Each row is a point. The ring and each string are closed loops that go straight from each point to the next, and from the last back to the first. Before rounding, they use only three directions, however many columns there are. How many times does the string pass through the ring? Passing back the other way cancels.

Ring (7 x 4):
[[ 0.68 -1.30  0.63  2.35]
 [-1.53  1.95  1.01  0.23]
 [-2.89  3.53  1.49 -1.78]
 [-2.37  2.11  1.61 -2.07]
 [-1.69 -0.03  0.96 -1.20]
 [-0.39 -2.08  0.26  0.80]
 [ 1.05 -3.12  0.24  2.48]]
String (30 x 4):
[[ 2.21 -2.73  0.56  4.00]
 [ 1.75 -2.09  1.08  2.75]
 [-0.04 -0.42  1.00  1.11]
 [-1.71  1.32  0.75  0.00]
 [-3.36  4.14  0.70 -0.74]
 [-3.54  4.41  0.91 -1.22]
 [-2.59  2.44  0.88 -0.91]
 [-4.18  5.07  1.17 -2.26]
 [-4.63  6.09  1.60 -3.09]
 [-1.51  2.26  1.95 -1.19]
 [-1.73  2.44  2.07 -1.65]
 [-3.74  4.38  1.91 -3.32]
 [-3.46  3.65  1.83 -3.20]
 [-2.46  2.36  2.09 -2.89]
 [-3.16  2.50  1.66 -3.16]
 [-3.24  2.19  0.87 -2.08]
 [-0.83 -0.13  1.03 -0.01]
 [-1.71  0.62  0.81 -0.54]
 [-2.84  1.14  0.52 -1.48]
 [-2.87 -0.15  0.14 -1.70]
 [-1.15 -1.82  0.24 -0.19]
 [ 1.18 -3.07  0.92  1.51]
 [-0.04 -1.26  0.87  0.80]
 [-0.73 -0.71  0.61  0.52]
 [ 1.69 -3.49  0.76  2.34]
 [ 3.05 -5.47  0.37  3.92]
 [ 1.62 -3.18  0.68  2.55]
 [-0.32 -0.65  0.88  0.72]
 [-0.88 -0.35  0.25  1.14]
 [ 1.61 -2.70  0.11  3.85]]
Times through: 2

Ring:
[[ 0.25  0.16 -1.08  1.27  2.65  5.64 -0.36 -4.00 -0.64]
 [ 0.99  0.46 -1.69  1.72  2.85  5.24 -0.65 -2.93  0.44]
 [ 1.49  0.80 -1.85  1.74  2.70  3.29 -0.62 -1.16  1.77]
 [ 1.32  1.08 -0.93  0.99  1.94 -0.60  0.11  1.59  2.93]
 [ 0.62  1.03  0.34  0.14  1.28 -2.91  0.93  3.14  2.85]
 [-0.25  0.83  1.59 -0.63  0.75 -4.11  1.67  3.80  2.16]
 [-1.25  0.42  2.49 -1.21  0.50 -3.41  2.11  2.55  0.64]
 [-1.46  0.18  2.18 -1.05  0.76 -1.46  1.81  0.47 -0.31]
 [-1.23  0.01  1.19 -0.44  1.36  1.44  1.10 -2.10 -1.02]
 [-0.37  0.02 -0.35  0.69  2.26  4.77  0.08 -4.06 -1.12]]
String:
[[-0.35 -0.15 -0.70  1.04  2.63  6.80 -0.23 -5.35 -1.81]
 [-0.46  0.11  0.72  0.50  2.01  3.44  0.76 -0.90 -0.82]
 [ 0.05  0.31 -0.15  0.74  2.13  3.09  0.30 -1.55 -0.02]
 [ 0.52  0.48 -1.07  1.01  2.29  3.08 -0.20 -2.52  0.63]
 [ 1.60  0.49 -3.27  2.41  3.44  7.32 -1.65 -5.75  0.53]
 [ 2.28  0.63 -4.12  3.08  3.90  8.50 -2.17 -5.90  0.97]
 [ 1.29  0.58 -1.65  1.92  2.93  5.03 -0.60 -1.62  0.86]
 [ 2.17  0.88 -3.04  2.49  3.27  5.16 -1.37 -2.49  1.98]
 [ 2.15  1.01 -3.09  2.17  2.97  3.53 -1.32 -2.46  2.57]
 [ 0.93  0.76 -1.01  1.05  2.17  1.50 -0.06 -0.49  1.70]
 [ 0.06  0.54  0.68  0.38  1.69  0.54  0.92  1.49  0.88]
 [ 0.41  0.73  0.72  0.51  1.68 -0.26  1.00  3.06  1.58]
 [ 1.60  1.25 -1.03  1.04  1.90 -1.45  0.11  2.50  3.59]
 [ 1.87  1.43 -1.62  0.99  1.80 -2.51 -0.17  1.90  4.36]
 [ 1.14  1.15 -0.84  0.55  1.58 -2.24  0.23  1.44  3.33]
 [ 0.03  0.65  0.72  0.08  1.42 -0.90  1.01  1.68  1.37]
 [-0.56  0.59  2.23 -0.50  0.93 -2.46  1.94  4.29  1.12]
 [-0.57  0.82  2.51 -1.00  0.42 -5.28  2.25  5.53  2.13]
 [-0.67  0.88  2.38 -1.31  0.18 -6.42  2.23  4.96  2.46]
 [-0.60  0.85  1.66 -1.24  0.29 -5.86  1.78  2.90  2.39]
 [-1.71  0.53  3.64 -2.02 -0.23 -6.55  2.91  4.79  1.16]
 [-1.57  0.28  3.28 -1.31  0.44 -3.10  2.53  3.69  0.07]
 [-0.88  0.32  1.95 -0.47  1.12 -0.70  1.67  1.87  0.11]
 [-0.51  0.40  0.88 -0.20  1.34 -0.19  1.04 -0.01  0.46]
 [-1.08  0.23  0.88 -0.75  1.03 -0.66  1.04 -2.16 -0.04]
 [-1.71 -0.05  1.42 -1.05  0.93  0.13  1.27 -3.08 -1.13]
 [-1.71 -0.11  2.29 -0.80  1.09  0.87  1.74 -0.53 -1.48]
 [-0.88  0.19  1.68 -0.21  1.39  0.82  1.44  0.86 -0.43]
 [-0.32  0.33  0.40  0.21  1.70  1.46  0.69 -0.99  0.11]
 [-0.30  0.08 -0.81  0.59  2.19  4.27 -0.16 -5.12 -0.81]
 [-0.03 -0.08 -2.04  1.20  2.80  7.18 -1.01 -8.31 -1.46]]
Times through: 1

Ring, 7 rows:
[[ 0.75  1.05 -1.27  1.48  2.70  0.17  0.93  1.55  1.06 -1.64 -0.79 -0.05
  -1.31  1.97]
 [ 1.16  4.36 -0.60  3.83  4.91  1.09  0.44 -0.02  1.09 -2.68  0.09 -2.18
  -3.49  1.87]
 [ 0.64  4.77 -0.76  4.16  3.98  0.44 -0.27 -0.71  0.15 -0.63  1.11 -1.94
  -3.64  1.49]
 [-0.20  2.54 -1.45  2.61  1.30 -0.95 -0.58 -0.13 -0.79  2.20  1.42 -0.02
  -2.06  1.18]
 [-0.98 -1.35 -2.41 -0.15 -1.95 -2.62 -0.43  1.36 -1.34  4.56  0.94  2.70
   0.66  1.07]
 [-1.00 -3.46 -2.76 -1.69 -2.85 -3.00  0.11  2.51 -0.97  4.28  0.03  3.81
   2.06  1.29]
 [-0.08 -2.13 -2.13 -0.77 -0.35 -1.44  0.84  2.62  0.30  1.00 -0.89  2.34
   0.94  1.76]]
String, 26 rows:
[[-0.15  1.25 -2.11  1.19  0.60 -3.29 -1.18 -0.55 -0.75  1.71  1.46  0.07
  -0.02  1.16]
 [-0.04  0.55 -2.03  0.82  0.62 -2.59 -0.56  0.29 -0.35  1.21  0.76  0.50
   0.05  1.36]
 [-0.80 -0.07 -1.73  1.16 -0.80 -0.34  0.27  1.79 -1.04  4.15  0.64  2.33
  -1.21  1.22]
 [-1.53 -2.03 -2.29 -0.14 -3.10 -1.32  0.11  2.43 -1.82  6.61  0.83  4.06
   0.06  0.98]
 [-1.55 -3.65 -3.01 -1.78 -4.07 -3.68 -0.42  2.19 -1.82  6.32  0.79  4.41
   2.25  0.95]
 [-0.70 -2.64 -2.94 -1.57 -2.15 -4.52 -0.71  1.20 -0.90  3.19  0.57  2.61
   2.57  1.22]
 [-0.37 -1.44 -2.42 -0.54 -0.84 -3.02 -0.25  1.29 -0.47  2.14  0.29  1.91
   1.25  1.39]
 [-0.68 -1.23 -1.77  0.41 -0.97  0.08  0.92  2.79 -0.57  3.53 -0.21  2.94
  -0.71  1.46]
 [-1.35 -4.91 -2.49 -2.07 -3.79 -0.68  1.47  4.64 -0.86  5.48 -1.02  5.62
   1.45  1.48]
 [-0.94 -5.84 -2.99 -3.30 -3.62 -2.70  1.08  4.21 -0.33  3.67 -1.33  5.15
   3.29  1.63]
 [-0.04 -2.85 -2.67 -1.75 -0.82 -3.57  0.15  1.94  0.24  0.62 -0.63  2.17
   2.52  1.69]
 [ 0.12 -0.58 -2.00  0.13  0.59 -1.88  0.23  1.42  0.22  0.43 -0.22  1.12
   0.40  1.65]
 [-0.12 -0.11 -1.27  1.26  0.72  1.39  1.42  2.84  0.19  1.60 -0.72  1.96
  -1.77  1.74]
 [ 0.36 -0.01 -1.04  1.31  1.78  2.10  1.96  3.22  0.97 -0.23 -1.47  1.50
  -1.96  2.06]
 [ 1.15  1.25 -1.07  1.60  3.63  0.74  1.33  1.79  1.69 -3.14 -1.35 -0.50
  -1.53  2.22]
 [ 1.17  1.78 -1.61  1.32  3.51 -2.12 -0.13 -0.09  1.23 -3.27 -0.20 -1.54
  -0.27  1.91]
 [ 0.72  1.65 -1.63  1.47  2.63 -1.82 -0.19  0.09  0.63 -1.52  0.17 -0.85
  -0.60  1.71]
 [ 0.49  2.27 -1.06  2.51  2.73  0.59  0.57  0.96  0.48 -0.43 -0.01 -0.32
  -2.38  1.72]
 [ 0.76  4.58 -0.03  4.73  4.56  3.85  1.40  1.27  0.81 -0.95 -0.20 -1.12
  -5.32  1.87]
 [ 1.46  7.06  0.28  6.10  6.82  3.40  0.72 -0.47  1.25 -3.28  0.36 -3.48
  -6.13  1.91]
 [ 1.37  6.09 -0.53  4.77  5.88  0.28 -0.40 -1.54  0.92 -3.23  0.96 -3.60
  -3.94  1.71]
 [ 0.77  3.26 -1.43  2.56  3.35 -1.87 -0.73 -0.96  0.36 -1.48  0.93 -1.83
  -1.46  1.54]
 [ 0.24  2.44 -1.23  2.56  2.21 -0.16  0.04  0.42 -0.02  0.54  0.61 -0.30
  -2.20  1.50]
 [-0.03  4.38 -0.40  4.64  2.81  2.75  0.56  0.70 -0.46  2.03  0.99 -0.33
  -5.03  1.37]
 [-0.17  5.13 -0.58  4.95  2.69  1.56 -0.31 -0.44 -0.97  2.61  1.89 -0.89
  -4.88  1.10]
 [-0.10  2.83 -1.71  2.47  1.43 -2.37 -1.27 -1.07 -0.89  1.80  1.90 -0.66
  -1.40  1.07]]
Times through: 5

Ring (8 x 14):
[[ 0.01 -3.04  2.20 -1.00 -1.60  0.27  1.68  1.52  0.63  2.04 -2.38 -5.20
   1.79 -0.44]
 [ 0.05 -2.81  2.79 -1.08 -1.93 -0.58  0.62  0.64  1.00  2.99 -3.13 -5.86
   2.26  1.25]
 [-0.27 -1.59  2.23 -0.60 -1.71 -1.14 -0.65 -0.57  0.93  3.14 -3.08 -4.31
   2.14  1.98]
 [-1.14  1.23  0.16  0.62 -0.72 -1.60 -2.68 -2.69  0.27  2.48 -2.06  0.37
   1.26  2.03]
 [-1.95  3.20 -1.69  1.08  0.61 -1.48 -3.59 -3.94 -0.80  1.43 -0.39  4.64
   0.06  1.35]
 [-2.12  3.10 -2.06  0.72  1.18 -0.99 -2.99 -3.60 -1.37  0.85  0.49  5.47
  -0.48  0.55]
 [-1.78  1.80 -1.54  0.25  0.98 -0.31 -1.55 -2.23 -1.32  0.57  0.52  3.93
  -0.40 -0.43]
 [-0.65 -1.40  0.50 -0.44 -0.53  0.54  1.09  0.66 -0.25  0.98 -0.96 -1.55
   0.77 -1.40]]
String:
[[-0.82 -0.56  0.67 -0.34 -0.58 -0.44 -0.42 -0.72 -0.07  1.80 -1.43 -1.15
   1.01  0.37]
 [-0.59 -1.69  1.70 -1.35 -0.67 -0.49  0.15 -0.23 -0.07  2.31 -1.57 -2.86
   1.22  1.02]
 [ 0.43 -5.19  4.41 -3.14 -1.76 -0.08  2.51  2.18  0.63  3.30 -2.73 -8.61
   2.26  1.38]
 [ 0.38 -4.71  4.24 -2.76 -1.88 -0.35  1.94  1.73  0.80  3.44 -2.99 -8.28
   2.38  1.69]
 [-0.16 -2.74  2.79 -1.69 -1.38 -0.65  0.53  0.33  0.51  2.99 -2.49 -5.21
   1.89  1.61]
 [-0.65 -0.83  1.01 -0.30 -0.93 -0.56 -0.42 -0.60  0.23  2.08 -1.89 -1.97
   1.32  0.62]
 [-0.37 -0.86  0.57  0.86 -1.63 -0.04  0.12  0.21  0.83  1.56 -2.51 -2.39
   1.65 -0.86]
 [ 0.25 -2.63  2.65 -0.21 -2.57 -0.60  0.47  0.77  1.60  3.01 -3.89 -6.29
   2.69  0.91]
 [ 0.06 -2.95  4.21 -2.14 -2.09 -2.00 -0.82 -0.72  1.23  4.71 -3.91 -7.24
   2.83  4.46]
 [-0.55 -1.31  2.69 -1.56 -1.16 -1.92 -1.61 -1.71  0.50  3.88 -2.75 -3.89
   1.96  3.85]
 [-0.88 -0.23  1.15 -0.59 -0.67 -1.29 -1.52 -1.72  0.10  2.68 -1.89 -1.39
   1.30  2.09]
 [-0.76  0.34  0.17  0.98 -1.22 -0.74 -1.29 -1.22  0.60  1.88 -2.31 -0.80
   1.44  0.33]
 [-0.92  1.06 -0.08  1.30 -1.18 -1.16 -2.14 -1.99  0.65  2.09 -2.44 -0.06
   1.47  0.93]
 [-1.44  2.13 -0.05  0.62 -0.40 -2.23 -3.84 -3.88  0.09  2.84 -1.93  1.51
   1.13  3.16]
 [-1.84  2.56 -0.08 -0.23  0.44 -2.62 -4.46 -4.79 -0.62  3.04 -1.08  2.74
   0.61  4.20]
 [-2.01  3.23 -0.92  0.40  0.64 -2.35 -4.54 -4.88 -0.77  2.44 -0.73  4.08
   0.31  3.34]
 [-2.37  4.82 -2.51  1.78  0.90 -2.14 -5.20 -5.48 -0.90  1.55 -0.31  6.74
  -0.13  2.16]
 [-1.87  3.61 -2.49  2.24  0.25 -1.00 -3.33 -3.50 -0.48  0.76 -0.62  5.18
   0.11 -0.10]
 [-1.35  2.09 -1.81  2.08 -0.38 -0.29 -1.75 -1.84 -0.06  0.58 -1.10  2.89
   0.51 -1.24]
 [-2.39  4.26 -2.85  1.45  1.35 -1.24 -3.90 -4.45 -1.41  0.67  0.60  7.10
  -0.66  0.60]
 [-3.02  5.07 -3.07  0.33  2.65 -1.79 -4.87 -5.85 -2.50  0.85  1.93  9.23
  -1.49  2.00]
 [-1.98  3.21 -2.75  1.73  0.84 -0.34 -2.38 -2.85 -1.09  0.08  0.35  5.73
  -0.45 -1.14]
 [-1.68  2.47 -2.45  1.82  0.40  0.04 -1.57 -1.94 -0.77 -0.04 -0.02  4.50
  -0.18 -1.84]
 [-2.43  3.18 -2.67  0.23  2.10 -0.41 -2.37 -3.36 -2.23  0.03  1.83  6.99
  -1.31 -0.41]
 [-2.05  1.76 -1.32 -0.78  1.72 -0.52 -1.71 -2.70 -1.99  0.75  1.32  4.52
  -0.84  0.40]
 [-1.52  0.55 -0.21 -0.95  0.82 -0.57 -1.12 -1.87 -1.25  1.37  0.21  1.83
  -0.06  0.71]
 [-1.02  0.13 -0.03  0.11 -0.33 -0.35 -0.71 -1.03 -0.25  1.40 -1.08  0.16
   0.73 -0.08]
 [-0.85 -0.12 -0.60  0.80 -0.57  0.51  0.34  0.07 -0.11  0.52 -1.01  0.17
   0.65 -2.01]
 [-0.64 -1.53  0.09 -0.27 -0.40  1.10  1.77  1.26 -0.42  0.35 -0.57 -1.18
   0.52 -2.57]
 [-0.40 -2.78  1.39 -1.52 -0.49  0.89  2.25  1.65 -0.41  1.09 -0.78 -3.18
   0.79 -1.49]
 [-0.55 -2.14  1.67 -1.59 -0.52 -0.03  0.90  0.40 -0.27  1.93 -1.20 -2.99
   1.02  0.26]]
Times through: 3
